Every row gives one point. Two turns around zero, p and q, are shown by what they do to some points. Write where each new point lands after one turn and then the other. Backwards means that the second turn is done in reverse. Each puzzle has new turns, and all numbers are rounded.

Turn p:
[-1.0 -0.7] -> [-1.2 -0.4]
[-1.5 -1.5] -> [-1.9 -1.0]
[1.7 6.6] -> [3.6 5.8]
[ 1.5 -3.2] -> [ 0.5 -3.5]
[-0.7 -1.2] -> [-1.0 -0.9]
Turn q:
[0.6 2.8] -> [-1.4  2.5]
[-2.4 -5.2] -> [ 1.6 -5.5]
[1.5 0.1] -> [1.1 1.1]
[-0.7  4.3] -> [-3.3  2.8]
[ 1.0 -2.0] -> [ 2.1 -0.9]
Where do these land?
q, then p: [ 4.1 -1.7] -> [4.4 0.0]
p, then q backwards: [-3.9 -0.6] -> [-2.6  3.0]
q, then p: [-0.3  2.3] -> [-1.2  2.0]

Turn p:
[-3.6 -1.2  2.9  4.4] -> [-3.3 -5.0 -1.6  1.9]
[-2.9 -0.3 -3.6 -3.4] -> [ 2.5  1.0 -3.5 -3.7]
[ 1.6  0.5  3.9 -2.2] -> [-1.2 -0.3  4.2 -1.8]
[ 2.3 -2.2  2.9 -1.4] -> [ 1.1 -1.5  4.1 -0.3]
[ 1.1  2.1 -4.5 -0.6] -> [ 1.5  4.3 -2.3  0.4]
[ 1.7  1.0 -1.6  3.2] -> [-0.5  1.5 -0.8  3.7]
Turn q:
[-1.8  0.3 -1.3 -2.6] -> [-0.5  1.7 -2.3 -1.8]
[-1.4  0.5  0.8  4.3] -> [ 0.0 -0.7  0.1  4.6]
[ 3.4 -4.6  4.6 -3.3] -> [-1.7 -5.9  2.0 -4.8]
[-0.5  0.4 -3.4  3.0] -> [ 3.3  1.5 -0.7  2.7]
[ 0.3  3.5 -0.9 -1.5] -> [-1.0  3.6  0.9 -0.7]
Where do these land?
p, then q backwards: [ 1.0  1.2  1.6 -4.6] -> [ 3.7  1.3 -0.4 -3.3]
p, then q: [ 1.9  0.3 -3.0  1.8] -> [1.5 1.7 2.1 2.5]
p, then q: [ 2.1  0.7 -0.7 -4.1] -> [-2.8  1.6  2.7 -2.1]
p, then q: [-3.1 -0.9 -1.7  1.8] -> [ 3.7  0.4 -1.6 -0.3]
p, then q backwards: [-2.0 -1.5  0.8  5.4] -> [-3.4 -2.2  3.0  3.3]
q, then p: [ 2.3 -1.5  2.6 -5.2] -> [ 1.9 -1.6  0.9 -5.9]
p, then q: [-2.1  1.6  0.5  4.8] -> [ 2.1  0.1 -3.8  3.4]

Turn p:
[ 2.6  5.9 -6.1 -1.1  0.1 -0.9] -> [ 0.2 -1.5 -6.5 -3.4 -4.7  1.5]
[-1.8 -2.5 -0.7  1.8 -1.4 -0.9] -> [-0.8 -2.5  0.6  0.8  2.3 -1.7]
[-0.3 -0.3 -1.3 -3.7  1.3 -1.8] -> [ 2.9  0.2 -0.6 -3.2  1.0  0.7]
[ 1.9 -1.3 -1.6  1.5  0.5  1.8] -> [ 0.6 -1.5 -1.0  2.8 -0.5  1.4]
[-2.3 -1.8 -2.5 -0.8 -2.2  3.0] -> [-1.4 -4.0  1.5 -0.6  1.1  2.7]
[ 2.9  2.3  6.7 -0.6  0.1 -2.6] -> [ 1.2  5.9  2.5  0.2 -3.1 -3.8]
[-2.9 -2.3  5.5  2.9  1.6  1.3] -> [-2.6  3.4  3.5  3.4  3.8 -0.9]
Turn q:
[-0.5  4.5  0.5  2.1 -1.4  2.6] -> [1.4 0.4 0.0 1.2 1.6 5.3]
[ 0.1  0.4  0.2  2.9 -1.4  0.2] -> [-0.2 -1.7 -1.5  1.3  0.0  1.9]
[ 0.9 -0.9  0.9  2.3  0.7 -2.1] -> [-0.7 -1.7 -0.5  2.7 -1.0 -1.0]
[-2.4 -0.2 -3.1 -0.4 -2.0  0.8] -> [-1.0  1.5 -3.1 -2.3  1.2  0.9]
[ 4.6 -1.6 -3.5 -0.6 -1.8 -5.1] -> [ 1.1  0.8 -3.6  0.5 -6.5 -2.9]
[-1.3 -4.9  0.1 -6.6  1.8  5.0] -> [ 0.7 -0.1  3.3 -7.6  3.2 -4.2]
[ 1.1  2.1 -1.7 -0.7  4.4  0.6] -> [ 3.3  2.7  0.9  1.9  1.7 -1.7]
[-2.5  0.6  6.7  0.9 -0.3 -2.0] -> [-4.9 -1.9  4.4  2.5 -0.2  1.8]
Where do these land?
p, then q: [3.7 3.8 1.0 3.2 0.0 3.1] -> [-1.6 -0.7 -4.1 -0.3  0.7  5.3]
p, then q: [ 0.1 -1.3  1.5  0.6 -3.9 -2.4] -> [-3.4 -1.0  1.0  1.2 -2.9 -1.5]
p, then q backwards: [ 2.4 -1.7  1.4  2.0  1.1  1.1] -> [ 1.1  2.2  0.3  1.8  2.2 -1.7]
p, then q: [ 4.8 -1.8 -1.7 -4.4  0.1 -3.2] -> [ 4.1 -1.6  0.1 -1.4 -6.0 -1.0]
q, then p: [-4.0  0.1  0.9  3.6  4.3  2.7] -> [ 0.6  3.7 -3.4  3.2  4.3  1.0]
q, then p: [ 1.6  0.6  1.5 -2.7 -4.2  3.5] -> [ 2.0  0.0  4.6 -1.0 -2.1  3.4]
p, then q: [-3.4  1.2 -1.5  3.4  0.2 -4.8] -> [-2.2  4.5 -2.1  1.5  0.2 -4.2]
q, then p: [-4.5 -1.2 -2.5 -1.1 -0.4  2.5] -> [ 1.4  1.9 -2.4 -3.3  1.9  3.2]
q, then p: [-0.5  0.4 -0.5 -4.3  2.8 -2.5] -> [-1.5  2.9 -0.6 -2.9 -1.8 -3.3]
